Each row of a before or after table is a point. One or more steps were done to the points. Then noise was added and the rows were shuffled. The steps act on how far a point lies along the listed directions, d1 being the first. Write out the steps. A step turns or swaps two directions, mirrors them in a line or flattens them onto one, adds a multiple of one to another, or multiplies one. Angles are multiples of 10 degrees, from the lower direction toward the higher: turns from -170 to 170, lines from 10 to 170 but not 90. Use the fewest steps. Two steps may share a direction if one is a turn and the other turns, adds or multiplies; they go together, in the order done. Otherwise the lowest direction goes first.
In the rows, zero is written as 128.

Directions:
(1): [ 75 126]
(2): [130  75]
Before (8 x 2):
[[132  66]
 [ 77 142]
 [139 105]
 [100 152]
 [ 88 141]
 [189 124]
 [101 132]
 [124 122]]
After, 8 rows:
[[124 124]
 [ 75 192]
 [ 87 181]
 [140  96]
 [100 179]
 [131  64]
 [100 158]
 [191  62]]
Steps: add -1 times d1 to d2

Directions:
(1): [ 98 166  90 127  83 180]
(2): [143 125  48 107 153 101]
(3): [142 139 132 125 195 189]
Before (14 x 6):
[[ 93 142 166 152  49 111]
 [123 148  81 130 155 177]
 [119 119 154 112 151 128]
 [138 113 165 133 186 135]
 [156 121 198 137 225 168]
 [140 150  47 122  92 169]
 [124 102 123 106  92  85]
 [141 173  67  84 105 150]
 [129 159  44  86 136 183]
 [105 111 163 148  65 141]
 [167 120 122 122 203 178]
 [149 156 114 142 163 200]
 [ 91 161  67 156  61 181]
 [122 133 188 135  93 132]]
After:
[[128 106  60 123 105  98]
 [103 138 122 111 131 151]
 [116 112 143 114  72 106]
 [150 140 150 132 172 210]
 [182 115 182  97 157  88]
 [132 145  65 106 108 120]
 [153 107 154 139 188 132]
 [171  73 116 147 178  48]
 [173  89 196 108 198 116]
 [192  78 171 140 161  86]
 [123 125  63 121  96  60]
 [173 127 125 139 198 161]
 [107 154 116 130 139 190]
 [116 178  96 127 163 239]]
Steps: turn d1 and d2 by 150 degrees

Directions:
(1): [129 116 178 102 147  79 152 219 114 113 113]
(2): [149  76 171 181 158 158 114 126  99  99 192]
Before (8 x 11):
[[146  78 177 158 139 124 128 179 111 103 154]
 [131 179  28 134  79 188 106   7 154 143 106]
 [152  97 121 176 151 178 107  61 126 114 158]
 [140  97 157 156 147 164 123 116 127 108 135]
 [138  93 184 149 126 117 129 156  83 113 176]
 [139 119 119 181 127 171 103  95 113  94 155]
 [113 147 122 102 118  75 155 157 138 163  72]
 [117 158 141 112 122 105 136 159 110 128 122]]
After (8 x 11):
[[129 120 160 111 139 122 143 168 137 116  91]
 [133 120 162 141 140 113 132 194 106  82 122]
 [145  91 184 129 170 105 144 191 112  99 123]
 [118 147 118  91  98  89 144 174 148 140  75]
 [123 133  89 159 113 145 120  54 137 165 121]
 [115 169 108 125 109 134 121 100 119 138 128]
 [173  57 183 204 167 181 111 124  76  65 215]
 [111 154 137  84  91  77 145 166 119 147  99]]
Steps: turn d1 and d2 by -110 degrees

Directions:
(1): [ 40 143 111  61 118  73 179 153 140 152 147 193 107 115 132 103 130 127]
(2): [103 103  94 133 101 202 138 183 147 119 111 109 102  40 107 137 158 181]
(3): [113  38 189 148 104 142 143  98 158 133 126 183 165 133  67 127 167 104]
(4): [156 185 176 133 120  98  92 151 212  86 131 166 123 105  87 145  80 164]
Before (8 x 18):
[[158 195 190 129 169  74  55 103 146  97 157 112 167 211 134 132  71 110]
 [ 14 181  72  61 125  88 189 176  72 159 142 155  94 100 186 118 142 136]
 [153 185 174 148 130  74  88  67 136 122 153 164 162 204 149 154  85  77]
 [131  61 175 144  95 130 129 118 153 128 131 184 152 109  96 123 125 143]
 [157  68 222 150 138 110 100  60 161  88 112 178 181 155  67 128 145 111]
 [ 52  57  97  94 117 169 162 153  71 177 118 117 124  91 156 126 194 130]
 [116  96 146 111 132  82 152  94 119 146 141 168 167 186 108 112 133  90]
 [149 151 130 141 134  73 132 100 108 143 148 127 142 167 134 132 117 115]]
After, 8 rows:
[[124 141 175 142 124  79 112  53 121 140 153 182 174 211 144 142 112  57]
 [177 153 215 136 146  79  73  91 192  63 115 177 158 145  82 136  94 144]
 [153 126 168 139 103 112 106 143 174 107 131 175 133  95 105 132  87 169]
 [ 97 192  85  87 130 136 107 204 122 131 119  95  86  64 174 145 114 189]
 [128 183 133  97 140  57 131 132 151 122 142 161 141 164 118 121  86 128]
 [115  90 199 129 156  95 102  67 111 135 157 134 199 232 121 113 136  63]
 [138 142 129 138 132  71 139 100 107 150 149 134 143 167 134 127 124 112]
 [  7 156  70  68 119 108 195 175  68 163 134 149  97  90 180 119 160 138]]
Steps: turn d1 and d2 by 10 degrees; swap d3 and d4

Directions:
(1): [105 114  95 174  73 100 159 142 117 202 144 103  68  78 104 112 104 147
 134 146 116 104 211 182]
(2): [ 66 187 120 124  83  99 127 131 171 175 108 162 220 155 114 102 175 120
 164 171  92 145 115 159]
(3): [138 150 181 132 156  60  81  88 135 131 104 161 145  78 117  40 119 162
  82 109 128  69 152  91]
(4): [133 170 137 134 132 162 108  45 148 132 154 133  75 105 183 145 196  42
 108 157  89 100 148 138]
(5): [163  94  42  96  93  78  81 123 208 133 121  87 120 105 112 141 185 125
 144  85 146 134 129  80]
Before:
[[137 144 154 113 150 122 118 122 144  77 104 145 134 135 143 118 154 114
  118 130 132 126  99 113]
 [108  89  97 138 117 107 151 129 126 172 144 111  81  92  88 119 102 153
  145 115 138 109 173 147]
 [124 132 163 135 131 141 152 139  96 136 144 126 130 133 113 106  86 155
  118 119 135 112 144 148]
 [123  84 106  91 137  99 116 194 138  95 104 122 173 161 107 133  96 200
  133  71 170 162  94  84]
 [104 182 198 136 155 177 121 129  96 119 120 167 186 178 141 134 125 111
  126 162 117 138  99 147]
 [ 78 188 123 110  99 109 120 106 169 143  96 150 212 135 101  96 167  96
  163 157  91 128 101 137]
 [141 148 131  97 141  89  98 106 168 128  94 153 183 141 117 102 166 130
  133 111 118 153  91  91]
 [ 81 189 207 121 161 116 145 146 130 124 101 189 221 156 127  79 126 135
  129 171 116 133  78 128]
 [134 119  96 101 140 116  94 127 148 101 112 112 157 151 141 133 144 110
  128 119 136 133  97  86]
 [133 102  99 113 131 107 122 158 133 130 118  97 142 158 114 134 101 144
  163 121 146 142  93 109]
 [132  97 118 130 114 105 135 141 131 147 126  89  94 103 110 126 108 130
  121 120 134 117 142 127]]
After:
[[109 149 151 138 122 197 176 127  91 135 169 121 104 155 144 155 111 100
  138 150 113 133 141 187]
 [180 115 163 108 184  85  91 102 132  99  97 149 135 117 120  86 119 156
   95  78 144 129 104  61]
 [159 131 140 101 168 124  65  55 163  84 135 127  72  95 185 132 181  92
   70  86 129  91 138  65]
 [121 130 129 130 108  89 119 109 153 165 124 105 109  89 120 103 141 109
  117 133 114  98 150 129]
 [159  79 136 118 163 122 133 157  90  75 103 101 123 116  84 115  48 171
  123  81 166 120 106  89]
 [133 106 199 134 201 231 209 187  40  64 148 132 102 178 154 184  50 123
  126 152 153 167  70 144]
 [160 119 110 113 150 101  83  85 155 125 129  97  87 115 147 120 147 100
  126 115 128  98 123  87]
 [102 118 105 141 120 103 133  91 145 182 147 124  81  76 101 104 134 126
  135 128 117  93 184 147]
 [127 141 159 118 151 125 129 141 131  79  98 150 148 145 132 117 136 128
  125 132 136 133  93 120]
 [147 120 112  97 151  78  65 103 158 101 101 121 157 120 135  91 143 125
  104 101 138 102 114  61]
 [120 122 160 135 155 249 179 192  48  89 145 121 144 219 141 218  79 113
  154 153 144 191  75 167]]
Steps: turn d2 and d4 by -140 degrees; multiply d5 by 2; turn d3 and d5 by -50 degrees
